Every row gives one point. Each table stands for the endless flat space through its points: a line for two points, a plane for three, and so on. The two share one point or none. Which?
(in the rows, 128 means zero)

First (2 x 4)
[[112 125 157 135]
 [115 121 156 140]]
Second (2 x 4)
[[130 120 137 130]
 [122 118 149 140]]
They share: [118 117 155 145]

First (2 x 9)
[[111  91 145 119 141 130 142 167 100]
 [129 112 157 104 153 151 130 149 112]]
Second (3 x 9)
[[149  76 175 131 148 175 154 168  81]
 [128  96 155 110 160 152 139 154  96]
 [152  71 180 137 154 180 160 173  75]]
They share: no point

First (3 x 12)
[[127 102 104 131 142 152 128 141 131 152 107 130]
 [141 111 116 123 158 156 135 132 118 140 102 143]
 [133 104 107 128 147 151 129 140 128 148 103 137]]
Second (3 x 12)
[[127 116 121 116 129 165 143 126 132 148 111 121]
 [131 114 111 120 123 163 135 140 124 148 119 123]
 [128 106 101 129 127 157 127 148 125 152 119 124]]
They share: [121 100 101 134 137 153 127 142 134 156 111 123]

First (2 x 20)
[[130 118 124 140 112 131 133  93 121 159 137 139 128 130 154 116 122 165
  112 160]
 [135 138 104 120  92 131 128 123  96 134 137 134  98 100 134 141 137 140
  147 130]]
Second (3 x 20)
[[145 150 100 143 100 130 127 122 123 149 132 128 111 110 137 159 152 164
  118 160]
 [125 105 120 108  85 115 132 112 103 124 127 138 116 100 137 119 112 124
  153 120]
 [143 153  96 136 103 139 132 120 115 152 135 140 108 118 139 153 156 164
  119 160]]
They share: no point

First (2 x 24)
[[119 100 157 155 149 114 106 153 110 117 154 122 135 104 141 109 155 147
  122 159 117 109 126 120]
 [147 128 133 131 153 130 118 157 134 133 130 102 135 124 165  81 155 123
   98 143 133  89 138 128]]
Second (3 x 24)
[[150 123 138 145 147 109 102 170 105 126 146 137 118 117 177 109 141 141
  114 169 124  89 132  98]
 [140 116 141 148 146 113 103 163 110 126 147 132 122 116 168 105 147 139
  113 165 124  93 130 106]
 [126 106 135 156 136 121 113 151 120 122 137 136 116 104 160  99 153 143
  109 153 132  95 136 108]]
They share: no point

First (3 x 24)
[[140 139 163 105 139 137 119 119 108 139 156 117 102 137  95 110 130  79
   95 132 101 143 145  82]
 [130 134 156 119 139 129 133 132 103 138 157 113 113 135 113 130 118  88
  111 130 118 146 159  94]
 [124 135 151 113 139 129 135 147 128 119 128 125 106 153 111 134 138 107
  103 132 121 131 153 106]]
Second (3 x 24)
[[109 134 132  96 139 138 116 154 116 115 152 121 125 131  91 119 163  94
   89 138 103 108 126  92]
 [134 139 151 111 130 134 113 155 129 124 141 144 102 131 122 146 154 100
  101 150 122 119 139 103]
 [108 131 143 101 150 132 143 131 111 118 139  96 122 159  78 100 132  96
   93 114 100 135 149  91]]
They share: [128 136 154 111 139 131 131 140 123 124 135 123 105 149 107 128 136 100
 101 132 116 134 151 100]

First (3 x 24)
[[148 170  97 100  89 162 148 161 112 133 144 125 143 117 118 123 108 103
  127  86 161 121 121 140]
 [144 144 131 110 103 144 166 149  90 145 144 133 117 129  92 117 122 121
  115 114 135 141 139 138]
 [124 166  69 104 101 150 120 145 124 149 152 149 147 101 146 135 120 123
  111  86 181  97  93 128]]
Second (2 x 24)
[[142 150 111 106  97 135 150 140 109 152 163 160 116 122 112 118 116 137
   94 103 144 131 109 139]
 [112 145  96 116 122 150 135 145  94 152 128 125 141 107 122 138 141 117
  129 113 169 106 129 119]]
They share: [130 148 105 110 107 141 144 142 103 152 149 146 126 116 116 126 126 129
 108 107 154 121 117 131]

First (3 x 24)
[[101 136 147 109 147 142 139 110 108 121 166  91 133 120 157 130 159  87
   91 103 166  96 117 102]
 [103 168  93 120 156  92 114 122 156 124 116 140 155 145 152 165 150 114
  108 102 132 109 127 135]
 [ 95 140 139 101 155 132 129 114 114 117 156  99 137 130 157 130 151  91
   85 101 158 102 127 108]]
Second (3 x 24)
[[ 90 148 105 118 138 109 113 104 147 118 153 124 137 134 156 141 156  94
   95 107 148  98 132 120]
 [ 83 163  90 118 132 106 121 113 135 103 178 121 115 153 166 145 147  84
   76 100 133  84 141 123]
 [ 97 151 111 118 144 112 120 110 141 121 146 121 141 133 155 146 156  98
   99 105 148 100 126 120]]
They share: [104 154 117 118 150 115 127 116 135 124 139 118 145 132 154 151 156 102
 103 103 148 102 120 120]

First (3 x 24)
[[ 96 121 134 129 172 129 116 111 105  92 131 142 167 117 140 112 127 115
  106 123 126 126 119 115]
 [105 112 151 140 154 135 117 100 129  96 137 134 158 127 154 117 114 123
  118 119 114 134 112 128]
 [106 109 157 146 149 138 119  96 136  95 138 129 157 128 159 119 111 125
  120 117 108 138 108 131]]
Second (2 x 24)
[[114 116 151 125 156 128 100 104 139 113 140 148 142 140 151 119 109 122
  138 126 124 130 124 125]
 [108 107 160 143 147 143 106  95 121 107 152 154 139 125 154  98 115 140
  129 105 136 118 121 140]]
They share: no point

First (3 x 24)
[[171  83 108 109 139 117 117 139 129 150 120 112 121 114 139 116 122 138
  112 103 110 124 160  98]
 [183  83 116  89 111 129  93 123 157 174 124 136 129  98 127  92 142 142
  100  99 114 148 180  82]
 [168  95 128  92 118 128 105 133 162 166 117 118 133 114 122 110 123 127
   99 104 109 142 165 100]]
Second (2 x 24)
[[161  93 150 104 143 125 127 146 155 164  96 100 125 131 113 139 115 107
  122 109  92 142 143 128]
 [163  89 157 105 149 128 129 148 158 169  91 102 121 133 108 146 119 101
  129 108  86 149 141 135]]
They share: no point

First (3 x 24)
[[123 106 178 100 116  87 105 129 123 126 127 120 106 112 141  91 132 141
  161 143  99 119 138 156]
 [115 134 150 124 140 103 117 109 111  98 127  92 118 124 129  87 128 149
  161 139 127 107 142 128]
 [141 143 141 110 142 111 130 130 102 113 127 111 131 129 160 116 133 123
  145 160 128 114 117 107]]
Second (2 x 24)
[[137 135 144 118 145 111 125 132 112 114 122 107 131 120 148 103 138 123
  145 148 131 116 126 114]
 [133 143 146 106 135 105 127 120  98 108 132 109 123 134 158 115 126 135
  153 162 121 110 120 114]]
They share: [135 139 145 112 140 108 126 126 105 111 127 108 127 127 153 109 132 129
 149 155 126 113 123 114]

First (2 x 24)
[[128 145 106 105 156 108 142 126 139 102 147 151 103 132 138 103 130 133
  116  98 158 130 109 124]
 [138 139  98 107 148  98 148 114 153  98 153 141 117 130 132  99 120 141
  118 102 146 120 115 128]]
Second (3 x 24)
[[120 126  92 112 156 113 136 126 144  95 159 150 113 144 132 100 122 132
  104  90 136 122 122 122]
 [132 138  96 110 150 101 140 120 140  99 145 150 109 132 142 104 118 144
  118  96 148 120 112 132]
 [130 130  84 118 146  97 130 120 128  97 135 158 107 134 156 110 104 158
  120  88 140 110 112 144]]
They share: [133 142 102 106 152 103 145 120 146 100 150 146 110 131 135 101 125 137
 117 100 152 125 112 126]

First (4 x 24)
[[101 108 161 148 109 135 134 125  98 171 136 142 111  93 126 136 115 153
  115 115 121 109 137 120]
 [ 89 106 167 138 125 135 128 113  92 173 140 132 113  91 120 146 111 133
  103 119 105  91 139 144]
 [116 130 155 131 137  93 146 141  99 135 136 102 101 125 114 132 118 116
  128 121  93 104 147 149]
 [ 92 103 156 164  97 141 141 123 108 178 124 157 130  88 135 133  98 164
  112 115 133 103 116 111]]
Second (3 x 24)
[[120 112 146 155 131 123 159 130  79 153 139 138 130 127 125 132 113 146
  138 102 131  99 110 101]
 [ 99 124 164 140  89 111 126 139 136 156 124 126  97  82 122 126 107 146
  111 126 104 120 155 152]
 [ 86 112 150 165 127 115 157 140  97 167 109 130 120 117 143 136 101 138
  108 142 109 101 128 115]]
They share: [107 117 154 150 113 117 145 135 105 156 129 132 115 107 126 130 109 145
 123 117 117 108 131 124]

First (3 x 24)
[[121 132 130 158 128 139 136 125 149 122 125 126 122 146 137 150 138 145
  114 144 105 116 123 140]
 [103 112 148 142 134 153 156 125 147 144 107 138 122 140 125 160 144 149
  108 136 123 120 127 144]
 [136 120 115 152 119 160 130 119 116 119 110 120  80 167 119 147 117 157
   93 126 102 122 123 176]]
Second (4 x 24)
[[141 122 146 185  98 162 144 115 114 106 106 117  79 159 115 172 124 163
  108 101 113 126 135 163]
 [114 125 119 131 134 135 135 100 150 145 106 144 118 147 118 121 148 151
   96 137 101 117 141 148]
 [124 105 156 158 125 164 148 138 120 126 103 109  99 152 130 173 115 151
  106 130 127 130 112 156]
 [117 114 131 131 137 132 126 113 153 149  97 138 122 146 122 119 144 144
   92 137 100 126 134 143]]
They share: no point

First (4 x 24)
[[119 136 109 122 125 126 156 148 100 159 165 164 155 111  96 114  99 121
  151 133 127 160 146 153]
 [ 96 136  93 134 119 135 136 130 124 142 133 123 129  77 132 125 125 102
  114 121 143 120 161 120]
 [110 128 109 134 123 141 144 142 116 144 149 149 133  89 108 127 113 108
  132 137 135 144 163 138]
 [ 99 156  83 128 127 128 144 156 108 171 151 156 161 101 110  96  89 117
  143 131 121 144 150 133]]
Second (4 x 24)
[[133 133 112 119 132 121 143 113  89 166 173 155 168  84 112 139 121 137
  155 136 125 150 139 111]
 [108 136 116 105 126 109 149 129 101 148 143 149 139 106 103 126 108 101
  141 123 132 130 142 140]
 [108 170 118  83 168 133 177 137 127 174 153 121 127 122  81 142 134 103
  129  99 148 140 126 142]
 [123 153 106 111 138 132 169 144 128 169 168 124 138 119 110 127 130 118
  128  95 142 147 134 150]]
They share: no point

First (5 x 24)
[[158 128 126 144 124 140 123 134 140 111 164  96 129 130  98 118 147 135
  118 152 151  99 118 143]
 [156 131 121 150 129 139  95 130 129 136 150  84 138 141 122 106 139 129
  114 163 136  90 141 152]
 [160 141 131 133 133 145 146 136 135  99 165 115 111 122  83 119 147 135
  127 143 157 123 102 134]
 [129 153 145 171 148 112 117 152 125 120 158  87 143 138 130 131 128 152
  128 176 148 127 142 160]
 [163 107 127 126 124 173 103 140 133 117 146  90 136 115  98 105 152  97
  102 133 149  79 130 130]]
Second (3 x 24)
[[170 121 132 130 133 143 107 153 107 108 166  96 121 112 128 116 165  95
  114 120 157 106 115 131]
 [147 163 133 136 138 151 128 130 146 125 131 104 117 134  93 102 118 138
  128 162 150 126 123 154]
 [158 109 136 134 133 135 121 141  93 106 176  98 125 100 128 120 177  87
  110 108 159 106 107 133]]
They share: no point

First (5 x 24)
[[166  99 127 136 123 161  99 122 151 137 130 129 162 134 132 110 153 158
  108 145 146 162 130 128]
 [118 118 144 168 139 131 126 120 165 109 119 110 134 157 138 128 134 121
  120 130 120 134 131 142]
 [149 117 114 147 133 129 111 137 184 114 130 117 156 159 127 137 120 121
  143 150 140 159 129 167]
 [142  94 144 147 133 162 112 107 153 124 118 112 147 134 143 118 163 157
   97 125 126 142 126 124]
 [103 149 144 189 134 101 128 139 155 108 124 129 129 178 124 116 111  90
  132 144 124 137 140 141]]
Second (4 x 24)
[[165 105 165 152 127 168 118 121 144 124 175 121 104 138 156  92 132 138
  131 177 143 139 141 115]
 [142 110 143 168 143 163 111 119 174 146 142 137 143 154 126 111 102 156
  115 153 171 129 157 136]
 [158 110 157 156 125 167 117 119 152 132 156 131 121 150 150 109 120 150
  121 163 151 135 155 128]
 [159 115 151 144 111 155 130 125 133 123 148 131 125 144 168 118 126 139
  136 160 132 152 158 134]]
They share: no point

First (3 x 24)
[[112 129 134 157 115 142 118 147 129 160 140 149 151 157 123 108 111 152
  141 147 107 140 143 115]
 [122 123 144 137 115 160 160 123 121 138 140 151 153 151  99  94  85 138
  111 155 101 110 183  99]
 [108 134 132 160 117 141 111 150 129 165 141 148 153 157 129 114 114 159
  148 142 111 144 136 120]]
Second (2 x 24)
[[115 123 151 136 119 158 126 136 133 148 135 149 166 158 129 109 113 156
  123 148 104 125 160 118]
 [116 119 158 129 120 162 123 135 137 145 132 149 172 160 135 110 119 158
  118 149 102 123 162 121]]
They share: [113 131 137 150 117 150 132 138 125 154 141 149 154 154 117 107 101 152
 133 146 108 129 156 112]

First (4 x 24)
[[123 114 120 132 141 124  94  96 102 111 157 129 105 135 109 118  95 152
  146 102 135 144 142 132]
 [149 120 140 165 141 167 107  90 129 119 161 159 100 164  92  95 132 174
  149 119 158 183 150 167]
 [154 131 107 102 172 126 128 106 106 114 146 136 110 152 117 108  91 135
  152 116 120 121 119 133]
 [155 130 110 125 161 135 125 106 107 127 141 155 112 166 114  99 102 146
  153 121 144 149 140 143]]
Second (4 x 24)
[[135 152 108 114 161 132 118 106 114 147 131 135 103 141  91 116 105 162
  166 146 133 156 148 158]
 [131 124 124 114 161 152  94  94 114 135 127 127  95 149 119 100 117 150
  150 130 133 132 164 170]
 [126  99 154 129 126 172 129  69 124 110 152 132  90 169 124  90  82 150
  165 105 163 147 139 145]
 [146 133 116 131 148 130 133 101 112 118 158 148 110 153  96 112  90 156
  161 117 143 161 123 131]]
They share: [145 124 118 128 155 136 114 100 110 117 151 143 107 153 109 106 103 150
 150 114 137 146 136 142]

First (4 x 24)
[[173 132  97 116 109 109 146 112 158 135 100 106 112 125 165 122 113 129
  119 133  98 142 148 120]
 [153 118  66 107 100  85 154 105 188 174 132 105 115 118 148 117 114 106
  101 105 127 149 117 143]
 [169 134 104 117 110 113 146 109 152 130 102 109 115 128 162 129 106 134
  123 133 101 135 145 127]
 [192 127  99 123 110 113 138 122 158 124  82  95 103 129 179 107 114 133
  120 149  84 152 170 104]]
Second (3 x 24)
[[160 140  99 129 119 126 158  80 145 148 131 108 130 142 135 144  74 100
  105 139 118 119 157 153]
 [180 168  75 125 100 110 164 112 145 135 103 131 101 150 154 157  93 122
  134 114  96 115 136 126]
 [180 168  75 121  97 106 162 120 149 130  99 134  96 146 161 154 100 132
  139 109  94 119 127 123]]
They share: no point

First (2 x 24)
[[107 157 139 138 100 107 127 141 132 124 119 148 133 108 134 132 118 133
  112 114 148 110 150 108]
 [101 148 124 126 103  89 136 138 111 109 125 151 118  93 149 150  97 136
  115 126 163  95 153  87]]
Second (3 x 24)
[[120 139 116 137  86  92 118 152 122 110 136 143 113  88 145 123 126 131
  122 103 168  93 160  92]
 [110 152 136 134  96 108 128 133 121 124 128 144 133  97 140 143 113 140
  111 118 147 105 147 104]
 [ 85 171 150 131 121 103 144 135 132 123  99 160 138 124 132 148  94 131
  106 133 144 117 146 107]]
They share: [105 154 134 134 101 101 130 140 125 119 121 149 128 103 139 138 111 134
 113 118 153 105 151 101]

First (4 x 24)
[[156 123 118 129 137 167  98 159 112 175 155 130 160 128 116 158 142 151
  148 166 116 122 166 126]
 [145 150 108 120 146 176 141 134 126 148 134 120 142 143 125 147 120 141
  135 152 100 147 122 143]
 [169 156 102 112 129 142  96 157 107 151 134 150 130 162  99 133 156 130
  145 165 101 121 148 139]
 [142 150 102 124 147 175 147 127 125 142 137 120 139 147 132 151 117 145
  139 147 104 151 115 148]]
Second (4 x 24)
[[166 130 104 115 129 153 109 147  97 167 149 129 122 173 123 153 150 168
  146 156 124 128 144 130]
 [175 118  87 107 118 134 111 148  89 157 146 148 118 164 124 130 168 159
  143 148 131 133 127 128]
 [170 130 100 107 115 149  99 159 101 153 155 143 118 169 111 143 148 154
  134 168 116 132 134 132]
 [149 139  82 128 127 137 114 147 113 126 146 143 142 136 126 143 145 124
  161 147 119 132 134 141]]
They share: no point

First (2 x 24)
[[128 121 156 147  97 115 142 111 140 166 147 131 107 111  99 121 148 114
  101 129 134 147 151 154]
 [135 117 152 151 100 121 138 110 133 159 149 130 108 117 102 115 146 107
  104 130 137 151 147 153]]
Second (2 x 24)
[[139 119 142 153 101 134 141 112 129 157 146 134 114 119 112 104 142 101
  105 127 133 158 150 151]
 [151  95 166 161 109 106 113 100 117 137 166 114  94 135  84 124 150  97
  113 143 161 146 122 155]]
They share: [142 113 148 155 103 127 134 109 126 152 151 129 109 123 105 109 144 100
 107 131 140 155 143 152]

First (4 x 24)
[[128 116 157 117 118 164 127 158 163 124 145  86 111  96 123  98 144 133
  149 164 154 116 104  97]
 [125 158 115 127 139 146  90 175 161  84 153 112 126  90 122 133 151 143
  127 161 173 137  92  97]
 [113 134 103 147 127 134  94 167 145  88 121  92 150 102 162 161 111 103
  155 185 121 101  68  61]
 [115 126 132 128 125 139 118 152 143 107 149  95 129 101 133 119 134 123
  154 158 139 105  98  94]]
Second (3 x 24)
[[105 148 128 148 129 150 121 173 147 123 141 122 138  91 110 119 136 116
  159 149 124 124 119  97]
 [110 129 124  99 143 129 105 126 135  92 162  73 133  94 138 111 153 128
  144 148 149  91  91  98]
 [118 137 132 155 115 141 125 178 147 112 150 129 125 106 118 127 125 128
  156 156 141 127 111 102]]
They share: [114 133 128 127 129 135 115 152 141 102 156 101 129 100 128 119 139 128
 150 152 145 109 101 100]
